Each row is a point. Before rounding, the points of a table are all equally far from one centre. They may lie mostly on one side of it. Write the centre, to within rounding.
In the rows, zero is written as 128.

Points (6 x 3)
[[ 93 168  46]
 [ 88 126  92]
 [ 78 146  92]
 [119 115 127]
 [ 96 151 136]
 [131 208  41]]
Centre: [141 166  91]

Points (18 x 11)
[[101 138  77 141 128 133 136 158 161  92 103]
 [ 66 112 116 117 212 134  49  87 109  89  88]
 [102  51 101 168 161 129 129 125 154  80  79]
 [ 66  97 117 146 188 182 137  50 106  78 113]
 [111 162 116 150 108 104  85  93 180  91 121]
 [104 110 153 143 171  86  92   7 139 102  92]
 [151  98 133 133 202 136  93  31 131  77  63]
 [134  76 165 162 148 114 131 122 131  65 169]
 [ 68 125 150 175 103 115 135  70 154  69  94]
 [127  72 144 116 143 148  99 150 118  56  67]
 [127 132  90 194 143 115 145  61 166  65  92]
 [176 118  81 122 160  79 156  79 151  96 139]
 [ 76 136 159 136 149  50  86  74 163  78 122]
 [107 128 145 177 176 152 108  85 166  39  67]
 [ 31  95 178 129 155 113 114  85 124  73 127]
 [120 108  95 154 131 131 120  14 141  68  92]
 [ 84 112  88 145 118 116  90  47 163  81  80]
 [ 73 145 139 191 164 111 154  59 134  48 134]]
Centre: [113 123 127 129 164 113 122  94 116  88 106]

Points (29 x 24)
[[102  83 187 145  87 159  89 147 152 178 193 151 153 152  75  82 144  77
  213 191 123  74  53 186]
 [173 148 214 112  56 110  85 163 150 200 131 160 103 138 183 104 124  95
  166 172  39 114  89 126]
 [ 99 106 116  90  58 200 101 154 160 188 180 205 163 112 216  58 143 101
  123 211  61  83  80 123]
 [163 123 166 130  94 183 106 142 126 133 184 192  85  91 170  50 107 136
  154 140 117 201 120  92]
 [ 97  67 136 113 115 104 138 103 180 196 139 175 153 161 206  85 109  43
  143 150 112  65  52 156]
 [103  72 146 105  87 164  71 136 126 161 127 128 151  57 115  73  96 149
  177 168 110 100  84  73]
 [139 104 135 116  33 108  50 172 187 148 154 120 158 117 213  75 154 135
  149 162 112  74 118 127]
 [ 83 102 194 146  50 141 117 162 122 148 172 125  97 114 183  42 141  94
  144 211  63  82 103 144]
 [ 54 159 148 128 111 138  88 190 112 174 158 144 143  70 111  66 158  84
  154 149 149 109  42 189]
 [123 132 187  64  90 102  97 129 132 170 107 192 139 117 134  95 123 119
  183 238 147  88 106 207]
 [123 156 178  97 103  76 128 143 197 150  82 182 211 132 167  46  95  74
  153 238 161 108  81  87]
 [163  46 142  83 159 141  97 100 184 163 150 175 166 152 143 113 106 195
  135 182 147  99  88 140]
 [111 120 184 136 147 150  71 233 130 187 203 186 119 124 144  41 113 107
  139 149  75  80 122  97]
 [ 65 105 191 113  81 105  80 138 120 137 205 195 154 142 195 118  97  49
  136 131 123 121  73 110]
 [112  53 112 158 108 137 108 209 104 108 158 153 134 121 115  88 109 147
  154 171 146  75  52  86]
 [ 93  72 159 131  51 143  97 155 162 171 141 146 142 187 150  82  82 146
  187 238 147 118  88 131]
 [104  60 127  72 120 164 132 144 143 184 149 179 122 149 160 130 162  55
  149 145  68  64  35 116]
 [105 128 205 182 158 200  65 156  89 130 148 206 125 183 170  86 131  89
  134 168 161 133  96 121]
 [109  74 155 135 118 123  87 181 102 153 162 131 153  85 151 110 131  83
  216 186 100 138 100  80]
 [134 175 181 139  87 150 129 137 141 174 163 130 157  60 189  27 227  87
  145 174 131  40  91 130]
 [118 151 118 101 114 106  69 136 101 166 169 168 161  94 108 110  70  51
  160 148 131  88  68 102]
 [ 81  77 207 115  80 116  97 138 184 203 161 139 121 144 166 112 147  89
  137 181 189  73  94 136]
 [ 99 140 172 154  42 150 113 167 111 152 219 169 119 199 200 102 127  76
  145 159 113  83  51  94]
 [ 80 175 178  88 122 113  95 118 125 183 144 202 199  95 159 135 130  81
  175 156  61 108  42 171]
 [137 154 139 166 107 168  76 182 153 140 191 175 108  74 149  87  63 111
  115 213 106 108  88 131]
 [ 85 112 181  78 107  62 143 156 121 157 141 148 136 123 228  65 140  79
  201 162 100 122  93 166]
 [159 151 170 119 232 114 133 170 144 184 128 167 125 110 150  97 169 131
  146 106 135  79 116 109]
 [133  75 153 149 129 180  88 176 121 129 150 155  90 164 160 128 139  74
  156 197 107  53  70 178]
 [148  76 174 129  58  65  75 124 124 189 157 151 157 109 163  60 109 101
  101 180  75 113 117 112]]
Centre: [142 131 173 113 102 162 149 160 147 141 143 167 186 141 143  76 134 110
 137 148 122 108  92 135]
